Rows are points. The window is the flat piece filled in between its corners: a triangle in 3 columns, a solid with four corners in 4, and so on. A path goes straight from each point to the next, and from the last back to the first. List the points from which the path goes on through the window.
In the rows, 128 means zero.

Window:
[[119 204 107 149]
 [205 121 184 151]
 [ 96 124 164 140]
 [103 122  87 145]]
Path:
(1): [172 130 149  93]
(2): [123 194 110 123]
(3): [112 189 119 202]
(4): [189 118 177 196]
(5): [194 129 173 114]
(6): [149 149 160 105]
(7): [131 160 149 190]
(8): [158 124 162 186]
Through the window after points: 2, 4, 8

Window:
[[163 134  89 185 126 139]
 [ 55 149 119 100  55 116]
 [180 103 122 107  95 161]
 [168 140 162 158 127 162]
 [ 13  61 122 146 116 114]
 [177 136 144 127 249 141]]
Path:
(1): [104 130 136 126  91  90]
(2): [ 62 161  88 100  87 195]
(3): [104 128 105 136 168 214]
(4): [152  91 137 147 149 113]
(5): [123 101 170 150 107  72]
(6): [108 118 130 150 132 176]
(7): [121 141 141 135 130 218]
(8): [152 123 174 134 111 103]
Through the window after points: 1, 5

Window, 6 rows:
[[ 99 113 116  87 194 105]
 [130 149  89 136 146  94]
 [106 107 106 183  44 131]
 [147 121 105  83  80 115]
 [ 80 178  97   7 150  97]
 [134 133 158 177  58 119]]
Path:
(1): [149 134 100 166 107 165]
(2): [134 108 115 171  80  97]
(3): [ 98 109 121  94 158  73]
(4): [120 142 113 111 168 172]
(5): [122 129 133 132  66 152]
(6): [122 102 125 139  63  90]
(7): [ 99 142 117 106  91  70]
(8): [131 165 102 102 100 165]
Through the window after points: 3

Window:
[[139 144 138  83 135 164  72 162]
 [ 64  79 133 167  69 135 121 159]
 [192 125 179 158 127  91 108 122]
 [151 138 110 117 164  70  61 146]
 [ 81  75 150  73 192 141  72 201]
 [ 47 153 181 208  84 141 138 166]
 [ 55 101 105 213 109 117 235 132]
 [166 114 130 142 179 151  35 165]]
Path:
(1): [186 133 120 153 151 135 100 217]
(2): [164 109 130 134 132 110  94 183]
(3): [123 110 138 130 148 119  83 125]
(4): [ 59 103 152 145 172 150  67  96]
(5): [113 122 128 129 132 136 103 206]
(6): [138 111 132 124 150 139  77 205]
(7): [108 111 150 112 172 150  63 128]
(8): [ 98 102 170 136 162 160  78 115]
(9): [135 109 143 131 137 130  93 189]
(10): [112 117 134 178  97 114 134 190]
(11): [ 69 110 153 159 122 136 130 112]
(12): [ 40 110 124 111 139 169  65  93]
(13): [149 102 125 154 122 128  96 237]
(14): [176 116 123 143 155 135  74 222]
(15): [135 115 144 143 164 142  58 137]
(16): [100 101 151 126 169 157  15 102]
Through the window after points: 6, 10, 14, 16

Window:
[[ 83  74 191 127 113 104 154 102]
 [ 11 151 162 138  67 133 211 141]
 [ 98  70  34 112 133  52  98 155]
 [ 80 115 149  10 140  88  99 110]
 [ 39 123 101 125 169 146 162 163]
 [184 117 133 133 162 165 113  42]
 [ 90  87  87 222 103 203  86  73]
 [112 149 206 227 129  99 136  91]]
Path:
(1): [ 59 113 134 110 142  86 158 100]
(2): [ 79 116 146 133 141 122 130  61]
(3): [129 121 161 143 112 165 121 127]
(4): [112 129 181 154 121 114 126 124]
(5): [ 80 126 165 163 138  98 137  85]
(6): [ 59 109 127 164 139  97 151  79]
(7): [111 101 130 146 110 135 135 135]
(8): [157  92 133 179 113 184 111 126]
(9): [ 70 117  98 158 139 139 111  32]
(10): [ 46 121 147 137 118 111 151  89]
(11): [105 147 166 136  96 126 156 179]
(12): [106 130 123 124 134 119 140 172]
Through the window after points: 4, 8, 10

Window, 9 rows:
[[139 139 143  69 147  68  90 129 124]
 [145  66 118 144 112 179  54 110 192]
 [188 157  76 121 126  55 172 135  69]
 [193 132 120  98 121 125 131 184  78]
 [103  97 119 142 150 249  70  80 168]
 [112 198 128 144 110  70  85 152 101]
 [161 130 131 134 184  90 113 169 135]
 [ 47 151 141 136  97  98 136 147 139]
 [ 90 159 187 164  91 173 116  85 182]]
Path:
(1): [126 106 138 120 142 128  92 113 113]
(2): [128  62 139 165 112 148  79 109  74]
(3): [133 148 112 108 144 162  95 139 236]
(4): [107 192 117 109 105 150 106 141 163]
(5): [118 100 141 147 117 137 107 113 111]
(6): [128 105 140 165 133 137  87 127 101]
(7): [141 174  91 126 115 146 127 143 156]
(8): [146 149  74 128 136 167 113 138 159]
Through the window after points: 2

Window, 11 rows:
[[158 108  60  94   7 148 136 134 117 116 161]
 [ 84 103  82 166 146 123 133 129 121 111 173]
 [101 187 110 215 158 155 154 150 161 152  97]
 [184 132 117  83 148 153 133 128 153 169 135]
 [204 145  85 154 140 106 167 112 154 151 146]
 [127 179 163 166 174 140 167  91 127 133  99]
 [181 101 133 132 140 102  77  87 114 136 143]
 [126 128  97 143 151 116 151 145 107 175 126]
 [130 139 102 165  96 101 140  87 198 179 126]
 [123  88 195 163 135 141 125 129  89 107 158]
 [133 138 106 135 139  55 107 134 157 142 164]]
Path:
(1): [153 127 110 146 129 128 104  99 120 147 172]
(2): [144 154 103 163 113 118 139  96 156 175 146]
(3): [139  96 121 152 137 104 154 138 185 114  97]
(4): [142 127 115 153 137 106 149 110 150 140 108]
(5): [156 174 117 157 124 142 132  99 140 177 187]
(6): [132 157 112 151 129 100  92 117 114 183 201]
(7): [150 124 110 128 143  91 148 130 171 120 114]
(8): [147  86 104 126 130 109 124 124 139  98 122]
(9): [135 152 130 162 113 125 114 107 114 174 180]
(10): [140 167 114 143 140 135 127 105 123 172 167]
(11): [165 100 121 127 145 125 133 140 156 126  91]
(12): [146  82 127 129 140  81 123 126 136 104  84]
Through the window after points: 2, 4, 6, 8, 10, 12

Window (11 x 11):
[[125 118 137 181 220 154 175 149  89 170 111]
 [105  78 167  65 154 232  57 183 178 178  82]
 [107 189  65  82 165 114 141 135  99 154 169]
 [155 123  95 135 164 116 131 137 163  97 111]
 [155 203 126 132 120 215  65 151 117 116 157]
 [163 137 221  55 104  36 152 132 164 114 121]
 [146 129  88 125 105 100  93 178 102 114 106]
 [190 175  79 155 195 160  67 229 127  60  85]
 [ 66 132 205 122 145 153 115 136  85  72  98]
 [ 51 152 138 133 122 105 112 159 213 163 204]
 [113 144 122 152 139 163 202 166 138 162 112]]
Path:
(1): [124 110 144  90 104 187 159 192  79 123 160]
(2): [ 70 160 187 158 189 113  97 107 132  87  64]
(3): [ 94 171 158 122 134  67 150 149 184 151  56]
(4): [171 124 160  94 132 145 148 151 110 116 173]
(5): [151  99 158 125 140 156 143 195 140 112 134]
(6): [104 194 135 127 146 102  98 120 146 146  90]
(7): [123 176 137 105 161 122  79 135 147 161  95]
(8): [152  86 147  98 125 160 129 209 140  86 128]
(9): [150  95 146 177 156 173 170 186 141  72 157]
(10): [135 162 122 118 166 124  98 151 137 143  88]
(11): [118 205 131 120 136 123 131 133  85 179  83]
(12): [113  62 156 110 125 158 143 163 204  85 197]
Through the window after points: 1, 3, 7

Window (12 x 12):
[[150 140  46 189 171 112 129 143 139 188 180  88]
 [184 127 125 175 192 170  49 149 204 189 149 130]
 [ 95  76 125 107  78 149 153  85 120  48 110 164]
 [233 114 145 187  83 217  93 164 175  91  91 187]
 [ 85 165 113  98  80 137 142 118 132  72  65 190]
 [210 102 147 100  91 221  86 207 145  78  99 141]
 [151 146  89 124 187  90 175  81 132 131 113  99]
 [175 117 156 137  81 226 104 125 105 145  93 186]
 [138 125  89  83 117  30 127 100 138 135 119 183]
 [167 175  92 116 172  74  82 105 115  96 166 162]
 [135 100  39 163 172 111  99 101 114 142  90  95]
 [127 152 157 118  32 134 113  78 130  90  82 131]]
Path:
(1): [190 149  91  89 135 194 115 105 174  97 167 147]
(2): [164  87 169 163  86 144  85 211  98 114  40 141]
(3): [115 144 134 147 129 119 129 149 115 117  75 136]
(4): [151 132  82 112 125 117 124 107 157 101 128 144]
(5): [181 123  64  72 145 109  72  41 139 134 135 144]
(6): [105 156 127 183 120 109 153 144 119  98 104 138]
(7): [166 129 162 148 169 107 130 117 134 126 115 104]
(8): [162 132  64 137 136 166 107 118 170 137 122 159]
Through the window after points: 1, 7
